Every row gives one point. The points of each table are mixes of a few directions, plus a little noise. How many directions does each table use, and how many do they share? Where both have some left over, give the other angles between the two spaces (their principal angles), to ten degrees, smallest first.
(in the rows, 128 means zero)

First (6 x 3)
[[135 131  67]
 [145 205  71]
 [134 131  73]
 [119 106 182]
 [119 104 187]
 [117  91 189]]
Second (5 x 3)
[[121 132 204]
 [136 123  40]
 [135 124  57]
 [121 132 203]
 [127 129 136]]
Directions: first 2, second 1, shared 1

First (8 x 6)
[[ 85 158 119 150 130 170]
 [139 123 103 178 147 114]
 [133 143  57 102 157 132]
 [164 100 239 107 125 165]
 [121 121 245 130 107 184]
 [147 116  68 177 140  66]
 [108 130 160  97  93 124]
 [128 135  33  81 124  70]]
Second (9 x 6)
[[168 147  83 136  56 155]
 [116 130 124  49 110 124]
 [ 95  82 121 196 168 125]
 [116 155 181  28 158 101]
 [147 110  89 244 111 151]
 [159 140  99 156  85 148]
 [121 113 130 177 150 126]
 [149 183 176  37 129 111]
 [ 83  94 149 130 184 109]]
Directions: first 4, second 3, shared 1; angles 60, 90

First (8 x 8)
[[133 107 118 168 146 142 193 136]
 [137  90 109 203 162 153 249 144]
 [130 119 124 145 136 134 156 132]
 [120 161 145  62  98 106  21 114]
 [125 141 135 101 116 119  85 122]
 [125 142 135 100 115 119  83 122]
 [125 142 135 101 116 119  85 122]
 [130 120 124 143 135 133 152 131]]
Second (7 x 8)
[[ 93 141 113 101  66  95 143 176]
 [171 135  99 102 109 112  49 131]
 [ 72 132 137 126  96 115 195 161]
 [131 114 156 164 187 163 161  88]
 [165 125 122 130 150 137  85 105]
 [140 115 151 159 185 160 145  87]
 [124 134 118 114 103 113 119 146]]
Directions: first 1, second 2, shared 0; angles 40

First (11 x 11)
[[119  77 127 159  78  88 138 180 168 140 170]
 [143 140 125 147 131 186 131 126 122 138 124]
 [139 142 126 138 136 173 129 121 119 133 120]
 [ 97 123 136  66 146   7 115 107 123  99 118]
 [144 146 125 144 137 192 130 120 117 137 119]
 [133 124 126 143 119 148 132 138 133 135 134]
 [123 116 129 129 118 107 129 138 137 128 137]
 [142 124 124 161 114 180 135 144 135 143 138]
 [120 122 130 116 127  95 126 128 131 122 130]
 [148 162 125 138 151 209 128 105 105 134 106]
 [101 132 135  67 152  23 115 100 117  99 112]]
Second (11 x 11)
[[129 145 118 130 122 122 142  88 108 129 111]
 [134 154 121 126 137 147 135  89 103 127 106]
 [145 134 116 170 104 187 148 121 123 148 129]
 [127 150 147  79 191 145  92 133 119 108 110]
 [134 106 106 191  55 129 169 124 138 155 148]
 [140 158 141 105 183 194 102 130 114 120 109]
 [132 160 137  94 178 155 108 108 106 114 102]
 [124 100 146 120 139 125 104 190 160 124 154]
 [105  95 129 116 102  33 131 142 147 120 147]
 [118 108 123 134 100  79 139 132 139 130 140]
 [120  98 126 143  95  91 137 153 150 134 151]]
Directions: first 2, second 3, shared 2

First (9 x 14)
[[127 142 109  97 122 128 138 122 109 134 111 122 103 147]
 [113  76 127 186 129 106  85 147 181  93 128 151 207  76]
 [128 140 114 102 125 132 141 124 114 139 121 117  98 145]
 [169 187 221 143 144 162 163 104  80 151 174 134 114 158]
 [114 106  99 131 120 108 105 135 145 107 102 140 160 112]
 [114 125  77  87 118 120 132 130 124 133 100 113  94 141]
 [143 157 155 119 131 141 146 116 100 139 136 129 114 148]
 [116  76 133 183 138 125 104 152 189 120 160 123 159  78]
 [130 143 118 103 125 132 140 122 110 136 119 121 103 146]]
Second (11 x 14)
[[142 146 162 139 134 139 137 121 114 133 145 132 130 135]
 [103  96  66 109 117 109 111 141 153 118  97 120 125 115]
 [153 160 191 147 139 147 145 115 103 138 159 136 131 141]
 [ 79  66   7  91 107  91  95 154 176 109  68 112 122 104]
 [112 108  89 116 121 116 118 136 143 122 109 123 126 120]
 [140 143 157 137 133 137 136 122 117 133 142 132 130 134]
 [ 93  83  41 101 113 101 104 147 163 114  85 117 123 110]
 [135 137 146 133 131 133 133 124 121 131 137 130 129 132]
 [145 150 170 141 135 141 139 119 111 135 149 134 130 137]
 [170 182 232 160 146 160 156 106  87 145 180 142 134 149]
 [135 137 146 133 131 133 133 124 121 131 137 130 129 132]]
Directions: first 3, second 1, shared 1

First (9 x 20)
[[ 86  88   7 100 157 101 214  61  74 152 128 178 176 152 132 160 108 111
  134  33]
 [121 180 150 135 131 136 134 119 135 168 128 129 115 108 127 145 138 100
  108 139]
 [100 168 136 126 148 132 128 123 133 152 143 129 159 111 141 160 130  96
  113 109]
 [141 118 154 133 120 133  98 152 142 102 129 113 125 129 128 113 130 143
  136 149]
 [150 109 130 132 112 128 124 134 128 116 117 125 101 136 118 106 129 148
  135 149]
 [150 119 157 135 112 133 101 150 141 108 123 114 106 130 122 106 131 147
  134 160]
 [146  95 118 128 116 124 127 131 124 106 120 128 114 143 121 107 125 151
  141 135]
 [118 164 142 131 136 133 131 123 133 154 132 128 129 113 131 144 133 107
  114 129]
 [141 111 156 132 121 132  92 158 144  93 132 110 130 132 130 111 128 148
  138 148]]
Second (8 x 20)
[[184 120 169 156 152 158  95 142 115 103 135 121 113 130 128 129 110  91
  125 157]
 [114 115 109  87 122  97 157 123 140 107 114 134 127 125 104 101 147 149
  150 105]
 [112 203 153 135 109 138 111 153 175 161 126 103 141  92 163 130 152 145
  103 140]
 [ 94 170 134 138  57 138 117 122 162 144 174 121 116 146 167 149 113 169
   95 129]
 [152 146 148 144 145 150 121 120 119 128 148 132 126 127 136 149 110  86
  112 128]
 [113 111  94 103 147 104 160 118 118 131 103 139 142 120 109 116 144 129
  146 104]
 [ 89  68 109 110 142  95 140 117  95 131 110 144 128 147  83 128 133 133
  159 127]
 [167  92 108 150 150 142 123 130 100 119 114 131 131 137 135 122 115 121
  133 134]]
Directions: first 3, second 6, shared 2; angles 90
